Each row is a point. Each copy is the shape, with its points in the same order, turned, moved and blurred by noise. Say if it was mirrored as well.
In the rows, zero is written as 128.

Shape (7 x 3):
[[147 100 233]
 [102 116 109]
 [ 78 167 120]
 [155 116 133]
 [146 153 137]
 [143 152 107]
 [ 73  95 169]]
Copy 1 (7 x 3):
[[192 142 187]
 [109  72 110]
 [ 66  88 135]
 [134 128 104]
 [104 139 127]
 [ 99 119 100]
 [143  63 169]]
Copy 1 is: only turned
Copy 2, 7 rows:
[[140  60 229]
 [150 126 121]
 [194 148 133]
 [104 120 164]
 [133 149 167]
 [124 171 146]
 [179  70 140]]
Copy 2 is: mirrored

Shape, 10 rows:
[[ 81 116 139  95]
 [194 108 115 127]
 [163 150 120 126]
 [134 158 135  78]
 [ 73 133 146 111]
 [167  96 144 140]
 [ 72 143  72  90]
 [138 132 135 194]
 [223 185  92 110]
 [175 135 173 160]]
Copy 1, 10 rows:
[[137 165 119  94]
 [160  53 118 141]
 [138  86 104 163]
 [162 139  76 136]
 [112 177 116  98]
 [149  94 153 149]
 [102 143  66  59]
 [ 91 110 156 170]
 [160  43  41 178]
 [155 111 145 192]]
Copy 1 is: only turned
Copy 2, 10 rows:
[[157 134 148  58]
 [ 85  92 111 146]
 [109 127 152 142]
 [107 139 178  94]
 [167 146 166  75]
 [122  78 118 128]
 [127 202 128  72]
 [170 118 117 165]
 [ 44 133 156 179]
 [142  80 159 161]]
Copy 2 is: mirrored
Copy 3, 10 rows:
[[ 97 129 172 126]
 [152  69 117 192]
 [143 124 111 161]
 [118 152 145 169]
 [106 155 166 108]
 [151  76 141 147]
 [ 55 161 124 134]
 [160 102  89 106]
 [161 110  77 231]
 [194 108 131 137]]
Copy 3 is: mirrored

Shape:
[[188 161 171 117 121 161]
 [ 93 121  81  99 153 170]
 [101  44  72 124 153 144]
 [ 77  81 109 114 102 152]
 [125 104 136 151 162 145]
 [182 163 199 102 114  87]
 [ 96  94 105  86 137 157]
 [ 99 105  72 108 114 137]
 [183 184 159 140 143  76]
 [125 170 185 133 152 110]
 [181 170 153 118  93 104]
 [109  82  97  64 152 144]]
Copy 1 (12 x 6):
[[192 141 165 130 167  78]
 [ 87 139  85 169 136  80]
 [ 43 140  80 115 171 118]
 [ 77  77  97 133 160 106]
 [ 95 147 155 130 148 117]
 [215 121 169  76 125 102]
 [ 88 113  92 131 143  75]
 [ 97 119  62 142 144 114]
 [205 166 162  99 109 135]
 [157 127 183 122  94 107]
 [216 125 134 110 140 122]
 [ 82 132  77 105 141  61]]
Copy 1 is: mirrored
Copy 2:
[[139 166 182  98 141 139]
 [162 122  95 173 176 176]
 [194 112  55 200 147 118]
 [159 100  63 147 117 158]
 [140 157  94 138 162 116]
 [126 113 193  56 157  97]
 [185 109  82 149 154 168]
 [150  86  97 177 138 154]
 [ 97 126 196 106 177  83]
 [101 132 133  78 181 116]
 [111 113 195 110 135 115]
 [209  93  90 153 170 151]]
Copy 2 is: mirrored
Copy 3, 12 rows:
[[163 107 144 203 118 120]
 [139 122 161  65 114 149]
 [153 126  91  45 131 119]
 [113 148 103  88  85 148]
 [124  91 109 115 140 121]
 [107 134 146 228 117  66]
 [129 126 124  73  80 129]
 [130 171 129  72 112 128]
 [112 129 162 204 170  72]
 [ 79  95 159 180 128 110]
 [127 157 150 204 128 105]
 [149 127 131  67  81  96]]
Copy 3 is: only turned
Copy 4, 12 rows:
[[122  95  62 105  71 136]
 [147 133 168 126 121 187]
 [165 152 142 127 198 206]
 [127 133 131 178 156 198]
 [174 125 108 127 143 137]
 [107 159  29 120  61 116]
 [145 143 138 144 131 206]
 [108 148 148 134 155 191]
 [113 165  69  90  85  81]
 [149 150  84 143  69  96]
 [ 76 134  65 108  83 123]
 [156 163 127 125 134 226]]
Copy 4 is: mirrored
